Every row gives one point. Two turns around zero, p and q, are shown by what they do to some points. Write where each new point lands after one turn and then the other. Backwards means that the second turn is done in reverse. Each puzzle has new turns, and all numbers are rounded.

Turn p:
-0.27 +0.00 -0.36 -> -0.12 -0.43 -0.03
+0.20 -0.10 +0.28 -> +0.16 +0.31 +0.09
+0.13 -0.03 -0.27 -> +0.15 -0.17 -0.20
+0.13 -0.42 +0.20 -> +0.37 +0.12 +0.29
+0.20 +0.34 +0.16 -> -0.15 +0.32 -0.24
-0.39 +0.20 +0.00 -> -0.40 -0.14 +0.11
Turn q:
-0.16 -0.13 -0.18 -> -0.03 -0.04 -0.27
+0.26 -0.20 -0.05 -> +0.32 -0.07 +0.00
+0.54 +0.22 +0.06 -> +0.34 +0.28 +0.39
-0.19 -0.17 +0.05 -> -0.10 -0.21 -0.12
-0.50 -0.11 +0.13 -> -0.41 -0.28 -0.17
+0.05 +0.39 -0.01 -> -0.13 +0.33 +0.17
Where do these land?
q, then p: -0.12 +0.16 -0.16 -> -0.21 -0.12 -0.10
p, then q: -0.11 -0.57 +0.15 -> +0.18 -0.25 +0.52
q, then p: +0.39 +0.19 -0.06 -> -0.07 +0.37 -0.22
p, then q: -0.15 +0.22 +0.07 -> -0.25 -0.03 -0.12

Turn p:
-0.03 +0.27 +0.06 +0.00 -> -0.13 +0.19 +0.13 +0.07
-0.54 -0.23 -0.11 +0.31 -> -0.31 -0.48 +0.17 -0.32
-0.51 -0.08 -0.28 -0.09 -> -0.11 -0.12 +0.20 -0.54
+0.30 -0.25 +0.04 -0.02 -> +0.24 -0.11 -0.25 +0.15
+0.37 -0.14 -0.06 -0.04 -> +0.20 +0.03 -0.32 +0.13
+0.32 +0.47 +0.14 -0.01 -> -0.11 +0.45 -0.02 +0.36
+0.09 -0.03 +0.21 -0.14 -> +0.20 +0.03 +0.09 +0.15
Turn q:
+0.06 -0.36 +0.19 +0.40 -> +0.41 +0.33 +0.15 -0.17
-0.55 +0.03 +0.16 -0.28 -> -0.17 -0.37 +0.49 +0.03
+0.28 +0.31 -0.41 +0.15 -> +0.08 -0.10 -0.56 +0.17
-0.22 -0.06 +0.18 -0.13 -> -0.09 -0.06 +0.30 -0.02
+0.12 -0.10 -0.34 -0.24 -> -0.18 -0.15 -0.27 -0.26
-0.05 +0.08 +0.14 +0.18 -> +0.14 +0.07 +0.09 +0.16
+0.35 +0.10 +0.07 -0.08 -> -0.18 +0.25 -0.20 +0.09
Where do these land?
p, then q: -0.37 -0.05 -0.25 -0.03 -> -0.36 -0.08 +0.22 -0.14
p, then q backwards: +0.03 -0.11 +0.58 +0.07 -> -0.39 +0.37 +0.18 +0.17
q, then p backwards: -0.12 +0.29 -0.46 +0.14 -> +0.24 -0.48 +0.03 +0.20
q, then p: +0.32 +0.13 +0.09 -0.21 -> -0.31 +0.06 +0.15 -0.23
p, then q: +0.12 -0.26 +0.03 +0.03 -> +0.08 +0.08 -0.16 -0.21
